Each row is a point. Each copy is the shape, with its points in the same order, stretched, turned, moved and blurred by noise. Is it also mirrored, or only turned?

Shape (7 x 3):
[[-56 -47  -4]
 [ 23  57  17]
 [ 24  -4  16]
 [-36 -23  40]
 [ -6   4   5]
 [ 68  19 -16]
 [  8 -52  -4]]
Copy 1:
[[-36 -87  -8]
 [ -1  44  33]
 [ 18 -11  24]
 [-28 -65  42]
 [ -7 -15  14]
 [ 49  40   1]
 [ 22 -59  -2]]
Copy 1 is: only turned
Copy 2, 7 rows:
[[-13  10  83]
 [  5   2 -53]
 [ 25 -25   2]
 [-29 -25  47]
 [  8  -7   9]
 [ 64 -14 -40]
 [ 36 -32  51]]
Copy 2 is: mirrored

Shape:
[[-20 -25 -46   2]
 [ 36  -6  10 -31]
 [ 25 -12 -25  -5]
 [-31  -5  -6  25]
 [ 33 -52  51 -11]
 [ 89   5  30 -30]
 [-25 -36 -36  54]
 [ 49 -14 -30  -9]
 [ 27 -18  17  -3]]
Copy 1:
[[-35 -34 -30 -18]
 [ 31  28  -8 -40]
 [ 11  -2 -38 -19]
 [-27 -12   6  21]
 [ 68  -7  48 -36]
 [ 87  58 -19 -33]
 [-18 -59 -22  32]
 [ 30   0 -54 -28]
 [ 38   6   3 -15]]
Copy 1 is: only turned
Copy 2, 9 rows:
[[-46  -1 -30  15]
 [ 38   5  -1  -8]
 [  6   3 -33   9]
 [-20 -18   6  41]
 [ 26 -53  11 -20]
 [ 90  -1  -4 -11]
 [-49 -36 -39  48]
 [ 20   6 -41   6]
 [ 27 -21  -2   2]]
Copy 2 is: only turned
Copy 3, 9 rows:
[[-11  18  13   8]
 [ 40 -35  -7 -25]
 [ 34  -8  17  13]
 [-17  -5 -28  15]
 [ 23 -87   5   0]
 [ 95 -60 -13  -7]
 [-18   4   4  57]
 [ 51  -6  19  15]
 [ 35 -53 -16   7]]
Copy 3 is: mirrored
Copy 4 (9 x 4):
[[-22  -4 -47 -23]
 [-11   6  25 -30]
 [-35  21 -11 -19]
 [ 22   4 -41   4]
 [ -5 -19  43  27]
 [-24  37  69 -22]
 [-27   2 -60  23]
 [-58  28   5 -23]
 [ -9  10  20   4]]
Copy 4 is: mirrored

Shape, 12 rows:
[[-59   7 -42  -3  44 -34  -4  38]
 [ -6 -23  19 -37  33  42  -3  23]
 [  7 -40  30  41  26  35 -27  -1]
 [-32 -11 -57  -1  13  62 -10  -6]
 [-17  36  17  14  29  51 -17  11]
 [-20   2   6 -32  34 -72  27  20]
 [ 52  11 -31   3  94   0  31 -39]
 [ 44  -4 -19 -10  19   0 -52   1]
 [-28  13  43  28  26 -47  17   6]
 [-27  12  12   3  33  22  10 -18]
 [ 67  43   4  16  22  39   4  10]
 [-16  31   9 -33  32   9  -8  14]]
Copy 1:
[[-80  -6 -77  12   5  -8 -22  12]
 [ 14 -30 -20  -9  41  17 -24  11]
 [-17 -42  46  50  31  11 -21  16]
 [-50 -20 -27   5  11  81 -15 -16]
 [-36  27  16  14  27  33 -34  27]
 [-29   4 -65 -20  -2 -60   8  10]
 [-42 -13 -26  -7 -34  24  57  87]
 [ -7 -23   8  -1 -49   0 -46  34]
 [-49  19   1  21  23 -51   5   6]
 [-46   8  -1  -7  32  23   4  12]
 [ 17  41  22  26 -39  22  -9  45]
 [-22  18 -23 -28  12   2 -30  24]]
Copy 1 is: mirrored
Copy 2 (12 x 8):
[[-76 -24 -41   9  14 -49  15  55]
 [ -4 -39  14  11  28  26  27  16]
 [ 14 -17 -38  38  -7  46  -9 -26]
 [-45 -47 -67 -54   9  31  30   5]
 [-36  24 -17   9  23  41  45  -7]
 [-37 -19  16  23  24 -92  -3  22]
 [ 30   2 -68   0  95 -46  -4  -7]
 [ -3  10 -18 -19  19  19 -47  10]
 [-35  12  -2  59   1 -47  16 -18]
 [-32 -10 -18  12  33  -4  38 -22]
 [ 33  63 -24  -4  22  20  19   1]
 [-48   6   9  -1  41  -5  28  17]]
Copy 2 is: only turned
Copy 3 (12 x 8):
[[-67 -22 -58 -17  38 -45   4  10]
 [-19 -15  29   5  66   9 -18   7]
 [  5  -9  -2  72  24  31 -35 -18]
 [-47 -12  -7   3  33  41  48 -25]
 [-33  38  13  48  40 -11  25 -26]
 [-22 -28 -23 -36  20 -78 -29  26]
 [ 68 -40 -38   6  69 -43  14 -45]
 [ 11  26 -39 -15  33  14 -41 -37]
 [-25  -2  -3  35 -10 -71 -19   2]
 [-20  -8  18  23  32 -21  22 -25]
 [ 62  47 -16  24  44  -3  18 -15]
 [-34  20   5 -19  56 -39   4 -10]]
Copy 3 is: only turned
Copy 4, 12 rows:
[[-52  25 -41 -16  40  10 -67  27]
 [-18   5  49  -2 -23  10 -48  17]
 [ 51  -6   8  44  -6   6 -31   4]
 [-45 -30 -33  19 -34  29 -47 -15]
 [-17  30  10  47  -9  49 -13  -9]
 [-20  30   9 -53  75 -18 -20  31]
 [-31  60  15  26 -13 -87  12 -21]
 [ 32  40 -12 -21 -29 -10 -34 -41]
 [  2  27   8   8  84   6  -4  23]
 [-30   2  17  24  17  16 -10 -13]
 [  4  59  15  26 -49  -5  38 -10]
 [-30  38  29 -14  15  26 -30  -6]]
Copy 4 is: mirrored

Shape:
[[ 15 -34 -35  16   6 -55  -8 -62   6 -57 -50]
 [-27   2 -12 -12 -55   3 -25 -63  -2 -39   0]
 [ 27 -60  14 -13 -23  30   2  34  19  29  36]
 [ -4 -18  17  40 -31 -57 -37 -74 -44 -12 -39]
 [-40 -64   4  40 -30 -22 -10 -91  -8 -35 -57]
 [ -3   3 -23  -3 -33  36 -63 -25  17  33  27]
 [-29  -4 -38  13 -46  34 -50 -16 -14  -2 -56]
 [-11  19 -20  16 -54  53  -1 -13 -31   0   9]
 [-46  11 -21  -7 -19  40 -20 -37 -31  34   6]
 [ 18 -56  -4 -30  40 -20  25  27   7  16  13]
 [ 19 -38  17  80   2 -10  27  25  12  30  51]
 [ 42  -7  22  21  -7  38  46   8  39  74  18]
 [ 63 -57   1   1  37  56   5   5  -2  20  44]
 [ -4 -26  16  16  38  33  -3   7  39  -3  18]
 [ 28  -9  41 -27  16  45 -16  32   8   1  13]]
Copy 1:
[[-53   6 -31 -63  43  44  23 -18 -66 -11 -12]
 [-58   5 -17 -19 -52  15 -23 -16 -51 -12 -15]
 [ 28 -27 -18 -21 -38  40 -23   8  25  58  -8]
 [-58  10  27 -14  25  15 -30  -7 -90  22 -31]
 [-87 -31 -22 -22   8  53 -12 -21 -94  14 -58]
 [-11  42 -45  16 -50   0 -46 -13   5  25 -21]
 [-19  19 -36   9 -28  17  -6  16 -47 -16 -78]
 [  0  12   4  32 -70  15   8  -7 -37  10 -25]
 [-24  -2 -39  54 -51 -22 -15  -1 -41  13 -14]
 [ 12 -49 -39 -28  19  21  13  21   6  32  31]
 [-10   6  19  26  -3  85  12  -5  16  91  14]
 [ 15  -7   3  23 -20   7  20 -42  57  81 -13]
 [ 67 -24 -37   8  -5  40 -16 -40   8  46  24]
 [ -7 -21 -40  23   5  55  -8 -21  34   9   6]
 [ 42 -32  -1   9  -9  17 -29 -10  35  -9   1]]
Copy 1 is: mirrored
Copy 2 (15 x 11):
[[ 41 -72 -47 -11  31 -78  26 -11 -44 -34 -47]
 [-18  19 -21 -51 -35 -53  10  -3 -44 -41 -16]
 [ 10 -40   6 -42 -13  57   8  26 -21  26  64]
 [ 23 -41  25  -7 -33 -72 -12  -4 -67 -30 -67]
 [-19 -71  -1  12 -22 -69  21 -14 -58 -79 -51]
 [-26   3 -37 -52 -51  21 -47  -7 -43  18   9]
 [-21  -5 -59 -11 -44   2 -36  51 -28 -39 -46]
 [  1  58 -32 -13 -45  26   1  23 -19 -10  -7]
 [-44  36 -32  -4 -39  29 -17  14 -51  25 -25]
 [ 17 -49 -12 -20  48  27  39  30 -24  66  35]
 [ 49 -30   6  26 -15  12  -2  -8  -4  41  76]
 [  9 -18   1  -5 -11  72 -15 -21  33  44  31]
 [ 27 -36 -20 -26  22  90  12 -11 -66  31  51]
 [-13 -30 -23   2  35  25 -14 -18 -33  11  61]
 [  5   6   7 -44  43  52 -28  25 -32  16  39]]
Copy 2 is: only turned
Copy 3:
[[ 37 -28 -31   6 -70 -15  36 -60  61 -47 -38]
 [ -2  -7   6   3  19  36  43 -70   9 -50 -22]
 [ 11 -77 -10 -15 -16  65 -23   9 -36  10  38]
 [ 17 -58   5  27   0 -27  22 -49  13 -60 -90]
 [-17 -82 -25  12 -22   3  53 -68  64 -32 -72]
 [  4  -1   7  22  13  83 -44 -39 -25 -23  -9]
 [  5  10  -1   4 -23  74  20 -30   0 -26 -81]
 [ -8   9  29  26   9  54  47 -21 -43  12 -27]
 [-37  15  21   0  21  36  -4 -35 -19  14 -36]
 [  3 -45 -18 -44 -48  -1 -30   9   4  12  38]
 [  2 -86  -8  68 -17  11  -9  47 -14  41  26]
 [ 34 -75  29  12  10  45 -19   9  13  77  30]
 [ -1 -77  19  10 -77  40 -35 -12 -34  31  45]
 [-23 -49  23  15 -45  47 -33  15  37   1  37]
 [ -1 -45  63 -19 -35  53 -33  14 -12 -25  28]]
Copy 3 is: mirrored

Shape:
[[  1   7  13  -3   7  18  16  22 -22  46  20   0]
 [  4  -4  12  26  14   6   9  24  64 -14 -13 -19]
 [ -8  -6   9   8  12 -23  -1   3   4 -20  11   3]
 [  6   7 -18  20   2   1 -76 -14  24 -14  26   5]
 [ -9  -6 -19  28  13  -9   6 -26  -7   5  12   8]
 [ 19 -14  20  24  -1   6  -3  16 -13  -5 -52 -38]
 [  7  -6 -45  24  12  -5  12  13 -19  -8  28  -7]
 [ 16 -16 -43  11 -16  11   8  12 -16  -8  28   3]
 [ 14  58 -22  17   0  -6 -13 -11 -11  47  24   7]
 [ -8 -15   9   9 -24   2 -15  21   4 -21 -93  -5]
 [ -3 -14   1   5 -24  -8   6  13   4  35  27 -26]
 [-15  95  15   8 -29   4  17   3 -14 -20  26   0]
 [ 39  -1 -39 -91 -11 -13  15 -18 -22 -30  23 -20]
 [-11  -8   9  18   1   7  13  -4  11  -8  10  -6]
 [ 31  -8  19  -2 -26 -26 -16  20  17  -4  27   8]
 [-12   5  -6   8  -5 -32 -65  25 -17  53  12  -3]
 [ -9   8  16  25  14   7  12  11 -11   2  12   8]]
Copy 1, 17 rows:
[[  3  10  23  -6  44  44  35 -10 -20   2  22  -3]
 [ 37 -13   0  -2   9  12 -11  26 -19 -25 -42  13]
 [ 22  -6  -9  -5   9 -18   6   1   2  -7  14  -4]
 [ 25   8   6  11 -13   0 -48  56  30  42  18   4]
 [  2 -10  -8   4 -12   4  11  13  -8  -7  39   9]
 [ 11  -5  21   7   4  17 -32 -40 -29 -27  -5 -33]
 [ 33  -3 -18  18   2  21  25  23  -5 -15  43 -31]
 [ 29  -1  -7  29   2  28  22   6  21 -17  36 -27]
 [ 20  37  36   8 -11  29  29  26 -28  36  33  11]
 [ -9  33   1  21   3  -1 -52 -35  -7 -47 -30  -4]
 [  8 -17  14  26  14  16  39 -12  -4  24  -5  -8]
 [ 18  62  53 -24 -22 -12  53  25   2   2  -2 -23]
 [ 61  29 -57 -17  -3  49  41 -56  45  -1   9 -49]
 [ 10 -16   5  -4   1   2  14   8  -2 -22   3   2]
 [ 44  -8  15  22  19  -6   4 -26  24  19  -4   4]
 [ -7  18  16  37  28  -2  -8  15 -13  66  18  -5]
 [  8   3  18 -13  21   4  22  14 -12 -20  25  -5]]
Copy 1 is: mirrored
Copy 2:
[[-18 -16 -24  -9  11  16  11  19  23  39  26  24]
 [ -1  -2  17 -14  31  13 -18 -21  17 -47 -10 -12]
 [  9 -14  11  24   8 -10  24  -9  -8  -8   6   3]
 [-12  27  31  47 -24 -20   3  46  -8 -30   3 -11]
 [ 21  13 -22  33  -8   3  12 -11 -13   8   5  -2]
 [ 29 -17  19 -28  32   2  -1  -2  -4  13 -19 -54]
 [ 17   0 -38   3   8 -18  18  26 -12 -15  20   1]
 [  3  -4 -34 -16 -23 -25  20  23   3 -17  12   5]
 [ -4  43 -20  26  11  -5  15  36  11  42   6  25]
 [ 24 -29  28 -34  15   2   1  -7 -11   6 -81 -45]
 [-29  -7 -25  -4   6 -22   7  -8  22  18  23  -4]
 [ 37  16  17  -3  25 -38  -3   6 -14  45  11  63]
 [-34  43  10 -59 -13 -39  84 -12 -61   2  35   5]
 [ 15  -6   2   8  -3   1   0 -25   0 -10   9   3]
 [-13  -3  26   2   4 -30  45   7  28 -16   7  -1]
 [-44 -10 -10  50  10 -18  14  62   5  33 -11   1]
 [ 16 -19  -2  15  10   9   6   2  10  10  13  18]]
Copy 2 is: mirrored

Shape (16 x 12):
[[-11  23   1 -11  22  -6   9   8   2 -17  11   3]
 [ 18  10  19 -11  24  -3   9  12  17   5  14 -12]
 [  4  21  17   4 -64  -8  12  -4 -16 -24  -3  -8]
 [ -1  11  49   5  26  14   1  16 -13  21   6 -15]
 [  0   5  -9   2  13   4  -3  16 -11 -19 -12   4]
 [ -9 -51  10   1 -10  -2  11 -10  -2  46 -19  32]
 [ 28 -13 -14 -14  14  24   3  -1 -20 -13   6  -5]
 [ -4  -6   0 -10 -12 -10 -33  15  -8 -15   5 -10]
 [  6 -13  -3  39 -30   0  10 -26  50 -16 -52 -15]
 [-13   5  16  88  23  17   8  11  95 -21  19 -10]
 [ 27  15 -13  -1   4  21 -43 -32 -22  26 -15  10]
 [  5  16  39 -14  -8   5 -12  -7   8   2  13  -2]
 [-16 -41  12   2  20  12   1 -13  -2 -20 -11  16]
 [-12  -4  -5 -13  -6  -9  13 -17 -15 -10   7 -15]
 [ 37   8   5  26  17 -16 -10 -18  -1 -13  -5   1]
 [ 13   8  38  -8  23  12  12  12  16  12   5  21]]
Copy 1:
[[ -4  -3   3 -14  17   3  -6   5  11 -27 -13  23]
 [  1 -15  26   0 -10   4  19   4  11 -42   3  24]
 [  7  41   2 -47 -19   2  27  26 -39  32 -21   7]
 [ 13  -4  48  23   6 -14   9  22 -12 -30   8  16]
 [-14  -6   8  -7  13  -9  -1  -2  -3  15 -18   0]
 [ -1  16  18  53  19  26 -25  21   0  35  28  15]
 [-33 -26  13 -12   7  10   1   5 -17  -2  12  -3]
 [ 15 -12   8 -16 -27 -16 -16  20 -10  18 -25  11]
 [ 13  27  28 -10 -24  25   9 -60  -3  34  -7 -49]
 [ 77 -20   3  18   7  22  49 -57  14 -49   7 -31]
 [ -7  12   5  13 -25 -31 -38 -16 -46 -10  13  -5]
 [ 33  -4  17  -6 -18  -2  11   3 -22 -20  -4  32]
 [  8 -30  18   6  35   5 -17 -20  -4  36   5   3]
 [-10   7   4 -35   6   6 -19  24   3  12   5   8]
 [ -8  -8   4  -4 -14 -35   8 -26  -5   0  15  -6]
 [ 17 -13  22  29  10  15  19  -5  -5 -35   2  37]]
Copy 1 is: mirrored
Copy 2 (16 x 12):
[[  7 -19  -5   4   3  -5  14  -9   2 -12   7 -16]
 [ 33   5  -5  -7  15  -4   6  -2  -3  -9  -1  -9]
 [-27  32 -38 -11   0  24  14  27   4 -16  21 -15]
 [ 35  23  27  -2   7 -23   8  25  -9  -4  21 -29]
 [-10 -12   9   0   3 -13  -5  -2 -20 -26   1 -12]
 [ 17  10  38  -5 -27  14 -33  33 -20  17  14  29]
 [  1   9   0  -9  11 -16 -21 -16 -25 -18  21   0]
 [  6   4 -18 -11 -15 -17 -24  16  -7 -11  -5 -24]
 [-23  10  13 -15  16  65 -31  10  16 -35 -28  -6]
 [ 13 -79  31 -19  67  74 -27  24  51 -48 -15 -18]
 [-22  33  13  -9  12 -43 -35  12 -15  26  -9  -5]
 [ 17  31 -14 -10  -5 -17   0  22  21   3  10 -14]
 [ 10  -4  28   7 -21  -6 -34  -2   2 -29  21   9]
 [  4   5 -13   1 -10  16  -8  -4  -4   3  17 -19]
 [ -6   5  -2  22  34  -5 -13   0  -7 -25 -12  -1]
 [ 26  10  15  -7   5 -18  11  13   3 -14  10  10]]
Copy 2 is: only turned
Copy 3:
[[ 14  -3 -23  10  12 -24  -3 -16  14 -18  -5   4]
 [ 19 -25 -19  36  20 -16  -3   9  15   0   0  -1]
 [ 24  10  27 -18  -4 -41  17  56 -14 -30   9 -36]
 [  2 -45   7  15  28 -39  -6  14  13  13 -17  34]
 [ 21  -2  -4 -12   5   8 -10   0   4 -11  -6  11]
 [-38 -19  -3 -36   7  12 -10  21 -39  39  10 -24]
 [ 20  -7  21  18   1  30   0 -24 -16   4 -11 -13]
 [  4 -20  12 -15 -27   6 -11   4  26 -28   4  -9]
 [ 12  58   3 -23  32  18  24  66  14  24  29   3]
 [ -4  41 -41  43  61  15  14  60  25 -21  48  81]
 [-10  30  19  17 -46  15   8  -5  -3  24 -36   1]
 [ 10 -13   4  23 -13 -38  10  20   9   9  17  -5]
 [ -6  19  14 -25  23  13 -18 -28  -7  23  34  11]
 [ -4   4   9 -10   3 -12  16  -4   3 -15  -6 -30]
 [  7  35   9  29  17   2 -29  25  15 -11  -3   0]
 [ 18 -19 -25  26  23 -29 -10  20 -15  25  16  13]]
Copy 3 is: mirrored

Shape (16 x 12):
[[ 35   4  41  -9  27  -7 -11   4  33 -16  43 -26]
 [ 10 -39  25 -33  16  60 -13 -35 -23 -23  24  39]
 [-53  -9 -46  32   0 -29 -34 -11  44 -38 -10  22]
 [-16  14 -35  13  74   0 -45 -37  27 -31  -9 -20]
 [  2  25 -60 -12  30 -46 -37   0  20  20   7 -40]
 [-29  18 -23 -20 -53 -44  54   5 -49  -7 -51 -42]
 [-39  31 -39 -28  23 -28 -10 -27  43 -20 -15  38]
 [ 38 -17  22 -55  -8  31 -14 -42  -7 -22  31  36]
 [-26 -17 -63  29 -28 -79  31 -30 -25   2 -28  28]
 [-39 -70  -7 -25  14 -19  38 -29 -10  10 -23  66]
 [-18  10 -20 -44  40  -4 -30  11  19 -34  62 -51]
 [-21  39 -65  21 -39 -26  78  34 -16  38 -27 -30]
 [-51 -18 -11 -11 -38   7  30 -63 -26  24  20  25]
 [ 33 -69  22 -57  -7  44  23 -71  34 -27  15   4]
 [-12 -20  43 -26   6   2  28 -68  -2  -5   9  21]
 [-50   2 -18 -11 -64 -21  11   9 -29  62 -44 -18]]
Copy 1, 16 rows:
[[ 26 -21  34 -17  55 -24  20  24 -12   2  13 -33]
 [ 32  34 -35 -46  45  22   4  25 -28   4  22  25]
 [-11  -2 -28   8   4 -41  56 -84 -44   8 -13  15]
 [ 33  29  -5  -4  70 -52  14 -70 -52  34 -13   6]
 [  9  15   5  14  15 -76  11 -48   6  50   6 -14]
 [ -2  20 -12  80 -51  -2 -61 -35  17  -7  -8 -17]
 [ 18  18   2 -12   6 -43  31 -63  10  -2 -32  37]
 [ 53   5 -17 -50  18   8   6  23  11  -1  27  13]
 [  0  33 -32  81 -38 -32  32 -71  -5 -11  38  28]
 [-16  36 -47  30  27  -4  28 -13  -6 -16  23  86]
 [-10  23  -9 -32  61 -42   1 -26   5  10   2 -52]
 [-15  44  11  95 -63   6   2 -12  32  30 -39 -20]
 [ -7  44 -10   7 -14  43   4 -38  10   9  42  31]
 [ 47 -28 -41 -19  63  39  11   6  25  12  20  31]
 [ 29  11  13  -5  41  26  -4 -10  -4 -16  34  36]
 [-33  12   5  42 -63  -2 -41 -20   8  44   4  26]]
Copy 1 is: mirrored
Copy 2, 16 rows:
[[ 31   9  31 -28 -14  12 -39  12  32  14  24 -13]
 [-42   8   0 -47  -9  78  25 -16   4   0  48  17]
 [  3 -35 -24  35  34  -4 -17   2   9 -60 -11  65]
 [ 14 -11   1  33  42  49 -46 -11  14 -51 -21  -7]
 [ 16 -47 -17  31  12   5 -61  26 -16 -12 -33 -34]
 [-39 -53   2  27 -43 -68  32 -11 -48 -32 -13 -22]
 [  2 -47  26  17  54  22 -24  17 -22 -29 -23  36]
 [-30 -23  13 -71 -19  55  -6 -17   5  13  27  13]
 [-10 -40 -38   8   1 -64  10 -42 -53 -42 -33  19]
 [-47 -21 -24 -48  56 -17  67 -41 -21   1   6  17]
 [ 35 -37   9   9  16  21 -37  44  10 -30  48 -26]
 [ 40 -53 -21  56 -47 -52  44   3 -56  17 -27 -29]
 [-36 -54 -28  12  -6   0  34 -51 -25   8  43  26]
 [-29 -48  13 -81  -5  50  37 -35  54  -7  21  -5]
 [-31 -27  31 -34   6  10   5 -59  11   4  30  13]
 [-67 -54 -30  48 -34 -45  29   3 -33  29 -19 -12]]
Copy 2 is: mirrored

Shape:
[[-20  -9  -9  -9   3 -11 -29  23 -15   3   3   6]
 [-12   5 -17 -12  -8   1 -21   6  17  14  -1 -35]
 [  6 -11  -3  32  66  41  22 -13  -9 -29  -1  16]
 [  7 -39   1  14  43  24 -13 -24  13 -16  33  10]
 [ -8 -37 -48  13  33  39  25 -36  -8 -41   8   0]
 [-28  29  19 -15  28 -56  17 -47  -6   2   9  27]
 [-11   8 -11  -7 -30   5 -13  -4   2  15  32  14]
 [-43  37  12  -2  27 -49 -11 -45   8  17   6   8]
 [-23  29  -7   2 -25   2 -22  20  32   2  21   9]
 [ 11  13  10 -27 -14  12 -15   2   9  12  -6   1]
 [-10 -34   3  48  35  48   2 -48 -22 -24  -1  13]
 [ -6  12   6   3  -5  -8   0  18  -6  32  30 -22]
 [ 26   1  -9  21 -26 -14 -15  13  15  -8   1  -3]
 [-24   0  25 -11 -21 -12   2  12  15 -11   8 -14]
 [-22  54  15 -11  23 -39 -13 -54 -20 -36  28   4]]
Copy 1, 15 rows:
[[ -8  -5 -20  14  -2  -1  -5   9 -11  24 -18   2]
 [ -7   8  -5 -20  21   0 -18 -12  -7  11 -26  -8]
 [ 44 -15  41  32  19  32 -22   1 -13  34  24 -12]
 [  6 -15  24   5  17  51 -40 -26 -11  25   8  25]
 [ 23 -39   9  11  24  31 -44 -29 -15  13  30 -17]
 [-28  64  24  41   0 -13  -9  14 -45   7  31   9]
 [-10  -4 -10 -24 -19  -5  -3  -1 -18  16   3   5]
 [-29  62  23  22  18  -8 -15   6 -51  33  20   9]
 [  3  21 -13 -26   1 -15   7  -9   4  29  14  18]
 [ -3  18   1 -14 -15   5  18   4  -4  -6 -10 -20]
 [ 14 -22  35  14  -7  42 -35 -23 -19  52  25 -30]
 [  3   5  14  -6  -4 -17 -26  22 -25  15 -34  13]
 [ -5   0   4 -14 -10 -15  18 -39   9  12  -5   2]
 [-17  43  -1   0 -12 -16 -25  -5  22   1  -8  10]
 [  1  76   4  33 -10  -4 -18 -15 -55  13  21   4]]
Copy 1 is: only turned
Copy 2:
[[-36  12  -5  -4  10   4 -21  18 -13  13 -33  10]
 [-26  33   3 -44   6  -8 -28   3  12 -13 -10 -37]
 [ 68  -1  26  19   3 -15  -3  63  41  19  11  67]
 [ 13  12  44  21 -13   0 -52  31  17  41   7  44]
 [ 53  23  68 -10 -20  19  15  29  13  -4  17  55]
 [ 40  11 -30  24  95  10 -25 -40  10  39 -30   7]
 [-36  15 -18  11 -16   5 -31 -35   0  -6  12  -1]
 [ 22  55 -36  10  82  -5 -48 -32  24  27 -47  -7]
 [-47  21 -21 -23   0 -22 -50 -22  20 -18  -3  12]
 [-12   1 -16 -11  -7 -18 -16 -23  17  23   7 -18]
 [ 60  12  27  39 -42  -7 -13  38  46  17 -23  60]
 [-22   2 -28   7  20   9 -38  18   2 -14   2 -39]
 [-42 -27  15 -12  12 -50  -8 -18  13 -15 -13  -4]
 [-16  -9  -6 -34   6   2 -43  -1  12   1 -30  -8]
 [ 62  49 -12  12  78 -25 -50 -55 -21  32 -30  34]]
Copy 2 is: mirrored
Copy 3 (15 x 12):
[[  7  -4   9 -16   4 -22 -21  11   2  25  34  -2]
 [  0  -3   7 -40  -3 -27   4   5   8  31  -5   2]
 [  6  10   4  -3   4  51  -8 -28 -51 -11  22   0]
 [  9  -7  12 -20   3  13   9 -43 -13 -13  31   5]
 [  5   8 -30 -11  35  25  16 -30 -22  -8  31  -9]
 [-29 -11  -6  -2   0 -14 -45 -26  11 -47  -5 -10]
 [-13  -4   3 -19 -11   1   5  18  40  -4  18  -2]
 [-38 -23  -2 -29  -7 -28 -35 -28  13 -18  -6 -21]
 [-15  -5  -7 -36 -34 -15  -3  28  27   9  18  -7]
 [ 11  -6   2 -15  -9   5 -11  13  18   9 -15  12]
 [ 13 -20   2  -4  15  52   2 -33 -25 -18  26 -35]
 [ -4  13  41 -30  -3 -24  -3  17   8   8   3   9]
 [ 19   8   8   5 -35 -16  18   8  19  11  11 -10]
 [ 15   7 -10 -28 -17 -25 -15  17  19 -14  -1  -8]
 [-27   7 -20 -19   2  -3 -54 -49  36 -15  14 -39]]
Copy 3 is: mirrored
